Every row gives one point. Each copy is the shape, with its points in the same order, turned, moved and blurred by noise. Some copies are also mirrored. Which?
(in the rows, 128 means zero)

Shape, 6 rows:
[[118 180]
 [ 63 159]
 [154 163]
 [107  81]
 [154  76]
 [160 182]]
Copy 1, 6 rows:
[[ 96 173]
 [ 75 117]
 [134 180]
 [159  91]
 [198 118]
 [124 202]]
Copy 1 is: only turned
Copy 2, 6 rows:
[[ 86 155]
 [133 195]
 [ 77 117]
 [179 115]
 [164  79]
 [ 67 114]]
Copy 2 is: mirrored

Shape, 9 rows:
[[150 153 193 120]
 [145 120 167  97]
 [144 132 151 108]
 [116  98 107 153]
 [127 179 148  81]
 [113  55 151 200]
 [185 113  56 200]
 [134 118 119 197]
 [148  60  97  97]]
Copy 1:
[[ 76 115 172 124]
 [121 115 168 117]
 [113 122 151 119]
 [152 109 102 175]
 [ 86 156 133  97]
 [158  74 145 225]
 [133  40  37 166]
 [110  82  96 197]
 [198 102 117 124]]
Copy 1 is: mirrored
Copy 2, 9 rows:
[[ 88  68 112 150]
 [128  66 121 131]
 [132  86 109 130]
 [173 135 125 162]
 [ 89  95  93  97]
 [179 113 163 220]
 [214 144  45 202]
 [160 140 104 205]
 [220  85 122 123]]
Copy 2 is: mirrored

Shape, 11 rows:
[[115 186  89 123 235 117]
 [128  64 105 127 190 173]
 [121  93 149 120 180 161]
 [115 187 114 124 198  94]
 [112  86 121 165  93  35]
 [173 103 103 137  96  68]
 [109 138  73 148  70  78]
 [158 116 127 118 182 190]
 [150  88 156 169 177 191]
 [107 116 122 142  74  87]
 [134  76 155  98 156 160]]
Copy 1, 11 rows:
[[ 47 222 104 136 171 155]
 [ 82  84  90 157 164 184]
 [110 100 116 126 166 159]
 [ 75 213 118 123 151 125]
 [ 66  99 158 174  94  42]
 [114 117  94 182  95  55]
 [ 68 136 126 148  32  80]
 [140 124  80 143 166 173]
 [141 112 129 160 164 189]
 [ 91 101 146 138  71  69]
 [121  85  99 114 164 139]]
Copy 1 is: only turned
Copy 2, 11 rows:
[[197 112 115  53 213 185]
 [205  47 149 121 124 142]
 [191  92 177 135 136 162]
 [169 144 132  69 214 168]
 [118 133 145 131 169  31]
 [154 157 105 131 126  63]
 [ 79 129  96 106 140  92]
 [211  96 130 130 121 188]
 [202  79 154 189 141 172]
 [ 95 138 140 137 136  80]
 [194  99 184 133 101 151]]
Copy 2 is: only turned
Copy 3, 11 rows:
[[ 60  99 144 197 217  62]
 [ 94 121  72  77 197 110]
 [116 140 132  97 172 120]
 [ 65 106 158 192 170  82]
 [ 78 128 114 141  27 121]
 [134  98  86 161  58 111]
 [ 82  67 115 183  66 160]
 [135 125 102 123 210 118]
 [133 170  92 105 191 132]
 [104 110 134 160  65 165]
 [122 116 130  77 157 129]]
Copy 3 is: mirrored

Shape, 15 rows:
[[116 149 102 109 117 114 137 139  99]
 [ 94   7 177 106 148 131  63 136 205]
 [111 119 158 190 187 113 140 111 101]
 [ 86 141 121 123 178 127 137 117  98]
 [ 87 150 218 115 125 133 149 118 128]
 [ 94 136 100 168 121 119 122 143  93]
 [224  85 123 119 134 134 109 149  94]
 [106 141  99 127 129  52 132 112 111]
 [124 139 122 140 160 111 144  34 117]
 [121  62 114 105 115  80 153  64 110]
 [ 90 138 106 106 113 109 124 109 111]
 [217  99 100 143 130 144 140 140 113]
 [128 144 125 109 155 124  96  54  92]
 [129 151 139 109 144 146 148 128 143]
 [ 99 136 132 147 121  88 137 106 106]]
Copy 1, 15 rows:
[[110 145 110 114 120 121  99 156 100]
 [ 68  79 100  80 158 175 197  59 216]
 [112 130 155 173 182  75 135 108 132]
 [105 124 129 112 172  83  95 144 126]
 [ 68 125 196 118 125 106 153 170 160]
 [100 126 104 169 129 115  89 136 115]
 [165 170 139 118 152 198 144  92  87]
 [ 90 149  94 117 109  72 121 118  85]
 [140 101 166 105 128  52 115  95 100]
 [111  81 113  86 125 101 173 102  63]
 [ 91 114 113 101 110 105  98 141 107]
 [197 157 126 135 134 171 139 107  95]
 [115 115 171  85 138  95  80  88  98]
 [136 141 146 102 126 115 124 157 151]
 [ 88 123 130 140 114  87 127 126 104]]
Copy 1 is: mirrored
Copy 2, 15 rows:
[[106 151 133 137 140 107 129 141  78]
 [152  23 195 104 157 183  65 104 170]
 [152 142 132 192 192 160 171 108 136]
 [ 98 128 120 145 184 146 164 121 101]
 [101 162 210 132 156 146 154  77 123]
 [102 143 124 187 144 144 121 147  95]
 [221 153 124 113 165 124  74 122  71]
 [ 94 125 134 183 168  77 134 127 116]
 [115 143  83 149 162 101 164  60 144]
 [138  78 125 149 123  69 131  78 107]
 [ 78 128 130 141 138 108 123 117  91]
 [218 160 106 127 134 124 100 146  93]
 [ 98 154  84 130 178 121 111  60 107]
 [127 163 138 102 150 141 149 125 129]
 [100 138 144 183 152 108 140 107 112]]
Copy 2 is: only turned
Copy 3 (15 x 9):
[[ 97 136 125 111 113 107 127 135  94]
 [166  48 150  90 125 197 136 165 242]
 [106 115 128 191 181 109 123 127 162]
 [ 68 137 125 134 152 125 138 109 143]
 [ 92 154 201 182 105 159 130 152 152]
 [ 95 125  86 145 128 113 105 153 109]
 [201 109 141 102 183 104 162 142  91]
 [ 70  95 139 116 127  73 104 134 117]
 [ 95 100 156 161 135  99 116  51 135]
 [101  32 156 128 111 103 161 102 122]
 [ 83 111 136 106 100 124 114 120 111]
 [196 117 114 125 156  81 167 125  96]
 [106 109 158 127 157 136 101  64 108]
 [127 163 151 122 116 123 139 119 142]
 [ 88 107 140 155 120 101 104 132 125]]
Copy 3 is: only turned
Copy 4:
[[143 127 109 114 120 131 158 139  96]
 [ 44  40 136  96 201 188  79 156 190]
 [ 75 146 146 188 148 125 113 110  88]
 [ 99 144 124 126 160 133 155  99  81]
 [135 123 220 122 153 153 139 111 124]
 [ 87 143 117 127  94 138 153 140  90]
 [171  63  69 181 137 157  93 162  98]
 [107 130 116 105 128  70 135 144  90]
 [112 111 123 150 137  74 132  57 119]
 [101  46 119 141 147  67 160 120 123]
 [118 111 121  91 121 113 162 118 105]
 [164  96  60 197 125 144 119 148 126]
 [128  91 110 125 133 119 115  57  85]
 [150 140 127 128 156 147 135 114 134]
 [105 121 150 132 114 100 144 126 103]]
Copy 4 is: only turned

Shape:
[[130 173 104 166 182 126 158 132 161 118 122]
 [146 127 169 172  83 197 133 156 174  35 122]
 [142  76 130 150  35 101 127 120 109 125 162]
 [197 100  88 145 168 147 101 101 193  99 103]
 [126  96 145 111 125  72 142 165 204 141 119]
 [128 163  58  96 182 137  99 109 173  84 154]
 [121 176 147 161  97 116 102 160 148  92 133]
 [131  87  81 140  57 114  67 123 131  72 118]
 [122  64 112 160 117 154 140 112  94 130  33]
 [121 146 138 145 135 150 167  60  44  49  71]
 [124  90  94  82 105  87 177 175  89 147 136]
 [137 109 115  93 196 190 104 107 125 114 182]
 [116  42  83 112  87  94  76  91  95  98 164]
 [140 147 138  74 104 138 135 103  94 155 169]
 [147  99 125  98 135 151 139 135 182 189 120]
 [167 146 130  74 200 123 132 153 117 177 137]]
Copy 1 (16 x 11):
[[ 92 166 120 133  99  96 119 128 158  61 144]
 [199 105 166  43 109 102  75 116 165 120 131]
 [190 101 105 136 106 160 137 136  98 177  87]
 [101 110 129 101  88 109 157  62 190  85  71]
 [103 114 183 138 143 108 172 166 120 115  80]
 [ 75 136 106 134 142 159 123  96 214  67 117]
 [159 178 147 119 138 109  80 129 146 135 114]
 [142 106 129 130 108 172  94  90 169 186  61]
 [ 96  73 143 133  40 110 121  70 111 166 145]
 [ 92 113  95  84  67 164  30  54  72 117 169]
 [100  57  91 201 133 124 112 161  91 142 113]
 [137  85 101 148 149 155 140  51 171  50 151]
 [154  80 107 176 113 223 128  77 130 153  75]
 [135 106  60 139 173 145 140  95  98 124 142]
 [104  79 127 131 136  89 204 108 137 118 126]
 [ 88 107  91 184 178  74 144  86 120  63 129]]
Copy 1 is: mirrored
Copy 2 (16 x 11):
[[121  99 129 170 131 139 121 142 163 180 137]
 [ 81  78 111  91  94 174 191 125 238 101 123]
 [115 130 110  35  48 103 141 175 133  99 159]
 [137  61 163 168  71 137 124  86 147 105 151]
 [ 95 114 163 131  86  57 114 165 166 123  83]
 [ 80 121 142 171 133 159  67  84 136 123 163]
 [ 70 153 114 131  93 145 167 160 178 136 133]
 [ 94 124 119  89  27 174 117 150 125  68 138]
 [189  72 120  96  98 165 145 176 105  96  75]
 [171 112   7 109 139 189 144 124 129 109 107]
 [158 166 135  64 119 100  64 185 147 117 107]
 [122 100 153 130 184 130 111 106 136  66 191]
 [106 121 102  73  65 123  78 167  91  32 171]
 [120 170 127  66 155 100 134 109 112 110 154]
 [129  99 205 104 129  82 134 126 125 124 107]
 [168 166 179 155 173  82 117 123 138 118 139]]
Copy 2 is: only turned
Copy 3 (16 x 11):
[[107 181 137 119 190 121 135 146 111 170 129]
 [172 190 132 202 188 129 105 159 119  50 181]
 [218 102 161 125 119 148 135  95 154 100 174]
 [ 98 189 163 127 190 203 143  96 105  90 111]
 [120 142 221 132 146  87 144 117 154 104 103]
 [ 63 129 130  82 198 165 102 154 106 114 125]
 [176 147 133 133 195  85  84 125 121 109 140]
 [181 100 131 107 193 158 130  83 154  44 155]
 [157 158  80 150 141 138 227  72 140  89 123]
 [162 177  44  89 141 118 198 135  58  97 195]
 [175  85 152  95 104 121 185 167 161 124  98]
 [ 80 100 118 149 134 188 115 151  60 118 129]
 [159  44 151  90 145 180 157  77 126  73 169]
 [148 112 116  98  71 136  94 134 107 123 125]
 [ 98 149 159 155 101 141 132 109 151 119  80]
 [109 130 149 109 109 132 129 150  74 153  48]]
Copy 3 is: only turned
